Rows are points. Each copy is the shape, with its points in the same order, stretched, turned, moved and blurred by noise. Is it also mirrored, or only turned?

Shape (6 x 3):
[[ -2   2   3]
 [ -3  50   6]
 [  0 -13   1]
 [-17 -19   6]
 [  2 -13   7]
 [ -3 -11  20]]
Copy 1 (6 x 3):
[[ -7  -2   7]
 [ 25 -60   4]
 [-18  16   6]
 [-23  12  23]
 [-21  14   5]
 [-27   4  11]]
Copy 1 is: only turned
Copy 2 (6 x 3):
[[  8   6  -4]
 [-30  41 -31]
 [ 17  -5   7]
 [ 25   2  19]
 [ 22   1   0]
 [ 23  16  -4]]
Copy 2 is: only turned

Shape (10 x 4):
[[  2 -26  19 -12]
 [ -7 -18  31   3]
 [ -1 -12  -7 -10]
 [ 14  19 -35  36]
 [ -2  -3  14 -35]
 [-16 -14   0 -12]
 [ 11  13 -40  29]
 [ 20 -15  12 -21]
 [-38 -15  15 -14]
 [  2   8  13   5]]
Copy 1 (10 x 4):
[[ -7  28 -26 -12]
 [  1  24 -42  14]
 [  1  -1  -5 -21]
 [ -2 -49  50   9]
 [ 31  29 -21 -21]
 [  7   0 -27 -19]
 [ -4 -49  47  -4]
 [  3  34  -1 -18]
 [ 19   4 -60 -11]
 [ 21   5  -6  14]]
Copy 1 is: only turned
Copy 2 (10 x 4):
[[ -7  10 -14 -31]
 [  8  21   9 -17]
 [ -9 -10 -14 -18]
 [ 41 -49  -7  24]
 [-30  15 -17  -5]
 [-15  -4   0 -18]
 [ 30 -52 -11  17]
 [ -6   7 -38 -18]
 [-29  15  32 -18]
 [ 11   5   4  16]]
Copy 2 is: only turned

Shape (12 x 6):
[[-22  -3  37  17  -1 -20]
 [-29  11 -19  -6  15  -5]
 [-25 -31 -27 -25 -36 -16]
 [  0 -35  -7 -13 -21 -27]
 [ -7   0  -4 -11  -4  22]
 [-27  17  18  22  22  -5]
 [ -8  -7 -10 -17  19  45]
 [-16   8   5   7  18 -12]
 [ 11  15  -8 -22  21  10]
 [ -3  -7 -10  11  13  15]
 [-16 -12  15  18  -5 -42]
 [  1   9 -28  -9 -10  31]]
Copy 1 (12 x 6):
[[ 18 -18 -33   4 -18 -14]
 [-18 -14 -13   5  -8  18]
 [  6  20 -15 -41  -7  42]
 [  1  34 -18 -25   1  16]
 [  4 -11  17 -10   6   1]
 [  2 -34 -27  19 -13  -9]
 [ -9 -29  32 -20  16 -11]
 [ -8 -10 -18  13 -10  -4]
 [-19  13  25   8   5  -9]
 [-10 -17  -4  -5  20  -4]
 [  8   8 -50   7 -12   6]
 [ -2  -8  19   2  22  13]]
Copy 1 is: only turned
Copy 2 (12 x 6):
[[ -3   7  -1 -23 -11  17]
 [ 13  42   7   7   1   6]
 [ 58   7   1  -4  20  49]
 [ 40  -6 -16 -24  18  23]
 [ 10   9  17  26  -8   1]
 [-21  28   2   3 -21  -5]
 [  3  18  14  60 -30 -25]
 [ -3  25   0  -6  -7  -8]
 [  9  23  18  14   6 -32]
 [ -5  13 -12  33  -7 -21]
 [  7   3 -22 -40  13  23]
 [  3  15  19  43   9  -6]]
Copy 2 is: mirrored
Copy 3 (12 x 6):
[[-21  12  12 -23  18 -28]
 [  9  28 -28  -6  -2   9]
 [-18  -6   2 -10 -48  34]
 [-13 -24  17 -21 -21  19]
 [  6  14  -4   1 -20 -10]
 [  1  33 -11 -11  27 -25]
 [ 38  26  -2  -3 -23  -4]
 [  5  16 -12 -13  17  -9]
 [ 24   5 -22  -8  -4 -10]
 [ 18  13   6   3   1  -1]
 [-24  -4  10 -23  19  -3]
 [ 11  14 -12  20 -28   0]]
Copy 3 is: only turned
